Each row of a before or after table is a point. One or more steps were done to the points. Then noise was added and the rows were shuffled. The steps act on columns, c1 being the first. Name the steps. A step turns or swaps two columns, mirrors them in a line or flattens them onto one, adds a multiple of one to another, or multiplies or shifts one. Angles are multiples of 10 degrees, from the lower column toward the higher: turns from -170 to 170, lines from 10 to 170 but not 90. Use the fewest steps. Two steps may share a column if one is a turn and the other turns, adds or multiplies; they go together, in the order done. Otherwise the lowest column goes first.
In the rows, zero is written as 128.

Before:
[[108 157]
 [101 122]
 [126 115]
 [108 126]
 [127 132]
 [125 132]
 [145 107]
 [150  97]
 [110 107]
 [168 101]
 [149 135]
 [122 159]
 [119 202]]
After, 13 rows:
[[192 116]
 [ 47 127]
 [123 125]
 [190 131]
 [124 130]
 [117 128]
 [ 70 119]
 [181 121]
 [ 99 158]
 [248 119]
 [ 66 138]
 [ 66 129]
 [106 140]]
Steps: multiply c1 by 3; multiply c2 by 0.4

Before (10 x 8):
[[108 179 103 103 155 103 147 160]
 [207  84 207 130 113 100  78  91]
 [108 188 151 141  79 198 130 117]
 [119 149 162 237 143 140 101 107]
 [ 85 131 203 174 161 105 139  76]
 [154 114  90 131 118 186 156 163]
 [104 172  85 138 111 112 179 119]
 [ 86 140  78 169 180 137 113  92]
 [174  51 168  90  61  99  80 158]
 [116 126 114 130 155 119 132 149]]
After (10 x 8):
[[150 151  37 101 135 151 143 165]
 [122 106  66 119 141 121 141 136]
 [ 96  74  24 117 140 133  87  98]
 [ 80 165 103 126  74 155 110 122]
 [ 69 115  52 127 135 116 157 162]
 [225 179 118 136 106 114 185 100]
 [196 180 157 150 166 114 118  74]
 [103  78 154 128 121 118  59 118]
 [103 122 115  57 136 131  55  71]
 [ 81 136  37 128 101 117  98 171]]
Steps: turn c1 and c5 by 40 degrees; turn c1 and c2 by 70 degrees; shift c3 by -50; turn c4 and c8 by 140 degrees; turn c7 and c8 by 110 degrees; multiply c6 by 0.4

Before (9 x 14):
[[143 133 145  47 116 121 114  95 110 180 133 200 100 135]
 [124 191 160 158  90 128 173 117  95 126 145  86 111 128]
 [ 99 154 142 154 115 129 139 102  74 103 140 109  97  93]
 [104  84 119 239  55 199 189  79  82 170 163 123 214 144]
 [147 182 125 116 163 139 161 122 125  91 152 123 147  53]
 [116 175 133 109  85 167 103 179  61 133 118 139 173 119]
 [117 195 113 114 153 146 138 139 123 137 193 139  62 154]
 [ 95 134 103 127  72  94 141 153 115 159  99 144 170  43]
 [148 142 107 147 109 185 179  91 146  86 217 108  72 156]]
After, 9 rows:
[[143 147  77 152 119 199 161  97 151  77  56 109  64 153]
 [102 159  91 153 116 138 122  97  73 130 124 117  85  95]
 [144 133 159  53 113 107 132  97 114 170 108 190 135 161]
 [129 192 104 160  88 169 109 111  99 149 114  93  92 112]
 [101  86 160 242  58 213 173  86  83 136  75 118 214 143]
 [111 176 135 109  86 133 173 174  56 129 129 142 167 126]
 [ 94 131 172 130  74 124  95 151 118 120 141 172 175  51]
 [148 182  94 114 168 161 118 122 122 105 111 144 143  48]
 [109 189 128 115 153 142 140 137 130 112  63 129  65 156]]
Steps: turn c10 and c11 by -160 degrees; turn c3 and c10 by 120 degrees; mirror c6 and c7 in the line at 30 degrees; add 0.5 times c12 to c13; turn c12 and c14 by 20 degrees
